Each row of a before or after table is a point. One or more steps were done to the points. Then noise was added and the rows were shuffled. The steps act on columns, c1 being the first. What was done? A step turns or swaps two columns, mirrors them in a line or flattens them onto one, adds a multiple of one to another, or multiplies or shifts one. Angles are multiples of 10 degrees, from the lower column toward the higher: turns from -170 to 170, lines from 10 to 170 but not 90. Use the fewest steps. Two steps may share a column if one is a turn and the other turns, adds or multiplies; they go together, in the order done. Otherwise the lowest column goes first.

Before, 10 rows:
[[-5.6 -0.4  5.5]
 [-3.1  3.8 -0.8]
 [ 4.4 -0.2  3.6]
 [ 1.7  0.8  4.1]
 [ 4.6 -5.6 -6.2]
 [ 9.3 -6.0  2.5]
 [-2.9 -5.1  1.9]
 [-2.5  2.7  6.6]
 [ 4.7  6.1  0.7]
 [-1.2 -3.6  3.1]]
After, 10 rows:
[[  1.6   0.7   5.1]
 [  2.3   7.3  10.5]
 [  0.3  -4.5  -2.6]
 [  6.5  -3.6 -15.2]
 [ -0.3  -5.6  -5.9]
 [ -3.8   2.2   4.5]
 [  4.6   0.9   3.4]
 [ -3.9   1.2   9.9]
 [ 10.6  -2.5  -6.0]
 [ -5.4  -2.1   5.2]]
Steps: add 1.5 times c2 to c3; turn c1 and c2 by 20 degrees

Before:
[[  7.3   2.2  -4.1  -1.8   5.2  -1.5]
 [ -1.2   2.8   4.0   5.1   0.1   1.5]
 [ -2.1   0.4   5.3   9.7   4.0   4.2]
 [  9.6  -0.5  -4.9   1.9   0.1  -0.6]
 [  7.0  -2.4  -0.9   1.6  -1.5 -10.3]
 [  1.9  -0.6   1.5  -5.0  -5.6  -0.2]
 [ 12.2   1.2  -5.6   1.2  -2.7  -3.8]
 [  5.7  -0.7   4.8  -3.0  -3.2   0.0]
 [  0.2   0.7   2.0  -6.3  -5.5  -0.2]
 [ -3.4   1.9   0.5   5.5   1.8   2.1]
 [  8.8  -2.3  -4.6  -0.5  -0.4  -1.0]
 [  6.9   2.7   2.5  -4.8  -2.7  -2.4]
 [ -4.3   8.7   4.0   3.6  -0.8   7.4]]
After:
[[  9.0  -1.5  -5.1  -0.4  -1.4  -1.4]
 [  2.2  -1.0   1.1  -4.7  -5.2  -0.2]
 [ -4.4   8.2   3.7   3.8  -0.5  12.1]
 [  6.9  -2.7  -0.6   2.4  -0.9 -16.4]
 [ -2.0   0.2   5.6   9.8   4.1   7.0]
 [  7.1   1.9   2.8  -4.0  -2.8  -3.8]
 [  7.0   2.1  -3.8  -1.8   5.6  -2.7]
 [  9.9   0.0  -4.8   2.2   0.5  -0.9]
 [ -0.5   3.4   3.9   5.1   0.3   2.6]
 [  1.1   0.9   2.6  -6.1  -4.9  -0.9]
 [ -2.8   1.7   0.2   4.1   2.2   2.3]
 [ 12.5   1.8  -5.4   1.5  -2.5  -5.6]
 [  5.6  -1.1   5.3  -3.4  -3.5   0.3]]
Steps: multiply c6 by 1.6

Before, 9 rows:
[[ -5.2  -0.4   3.1   2.8  -3.0  -0.5   1.4   2.4  -0.9]
 [ -2.3   3.4  -2.0   0.0   0.7   1.4  -5.5  -2.5   1.3]
 [ -1.8  -8.8   6.7  -7.1  -0.2  -0.5 -11.2   7.5  -0.9]
 [ -3.5   7.3   0.9  -2.3  -3.8  -7.9  -1.6  -6.1   1.1]
 [  5.5  -1.5   5.5   3.4   9.1   0.3   2.4   4.5  -1.0]
 [ -2.5   2.3   1.1   2.4  -2.3  -4.0  -2.2  -4.3   6.9]
 [  3.9   3.4   3.6  -0.8   7.3   3.6   5.5   3.7   4.1]
 [  0.4  -5.0   0.9  -3.5   2.4  -4.3  -4.5  11.0  -0.4]
 [ -1.3   0.1  -1.1  -0.9   1.7  -2.1   3.3  -5.1   2.1]]
After, 9 rows:
[[ -0.5   0.5  -1.4   0.4   0.6  -2.5   3.0   5.3   2.9]
 [  0.2  -5.5   1.0  -7.6   2.0  -3.4  -4.4  -9.1   0.9]
 [ -0.2  -8.1   6.3  -8.9  -0.3   3.2 -11.5  -4.4  -0.6]
 [ -0.7   3.6  -2.0   0.1   0.5   0.1  -5.2   2.6   1.4]
 [ -1.2   8.0   1.2   0.6  -3.7  -7.3  -1.6   6.4  -0.2]
 [  1.9  -1.2   5.1   1.4   9.3   3.2   2.4  -5.4   2.6]
 [ -1.0   2.5   0.9   4.1  -4.3  -3.2  -2.5   2.5   5.3]
 [ -1.5  -0.5   3.4   2.2  -2.7   1.1   1.4  -3.3  -1.8]
 [  1.5   3.5   4.5  -2.3   5.9   5.0   5.7  -3.4   6.5]]
Steps: multiply c1 by 0.4; add 0.5 times c3 to c6; mirror c4 and c8 in the line at 170 degrees; turn c5 and c9 by 20 degrees

Before (9 x 12):
[[-7.3 -1.7 -4.8 -0.1 -2.8 -1.2  0.8  3.5  4.0  3.5 -6.3 -7.5]
 [ 4.6  4.3 -2.9  2.4  9.0  6.6 -8.2  0.3  7.5  0.6 -0.2  2.8]
 [ 1.6 -9.0 -3.2 -0.3  3.2  4.4 -8.5  3.0 -3.5 -4.0  6.0  3.0]
 [-1.9  9.1 -3.0  3.3  7.6 -3.4 -0.5  4.7 -4.0  0.8  3.6 -6.5]
 [-6.1 -1.9  7.2  0.9  0.8  2.4  3.4  2.0  5.1  5.2  0.1 -4.5]
 [ 3.2  2.5  5.4  4.4 -9.2  0.8  2.0  2.4  3.6 -4.7 -3.4 -0.6]
 [-1.0  1.8 -1.0 -0.3  3.4  3.5  3.7  3.8  4.1 -2.0  1.5 -1.8]
 [ 0.9  2.2 -0.3  5.6  1.9 -6.1 -1.7  2.2  1.5  1.5 -2.3  7.2]
 [-3.1  1.6 -2.2  6.9 -2.1 -2.8  1.3 -7.2  2.2 -2.9 -3.5 -5.3]]
After, 9 rows:
[[  4.0   9.9  -7.4   4.3   5.8  -4.7  -5.1   0.3  -0.4   1.7   0.8  -6.1]
 [  5.3  -7.7  -8.4  -0.3   4.2   1.3  -4.1  -7.7  -6.0  -2.3  -2.7   2.5]
 [ -2.9   2.6  -0.3   5.7   1.6  -3.7  -2.5  -1.2   4.7   2.7  -0.4   6.9]
 [ -2.8   0.8  -5.2   6.8  -2.5  -1.2   7.3   0.2   3.4  -2.1   3.3  -5.1]
 [  1.5   2.0  -2.8  -0.2   3.1   5.1  -3.1   4.3   0.5  -1.9   0.2  -2.2]
 [ -3.9   0.6  13.5   4.9  -9.6   2.5  -1.9   2.5   2.1  -3.3  -2.7  -0.9]
 [  1.1  -1.8  17.9   1.1   1.1   4.8  -1.2   3.0   2.1   5.5   5.5  -4.7]
 [ -4.7  -2.7 -12.1   0.1  -2.4   1.2  -3.0   1.8   3.6   4.4   8.3  -7.7]
 [ -1.2   5.8  -7.4   2.4   8.2   9.6  -2.0  -8.5   1.3   1.7  -4.9   3.1]]
Steps: turn c1 and c11 by -100 degrees; turn c2 and c5 by -10 degrees; multiply c3 by 2.5; turn c6 and c9 by -40 degrees; turn c7 and c8 by 80 degrees; shift c10 by 1.0
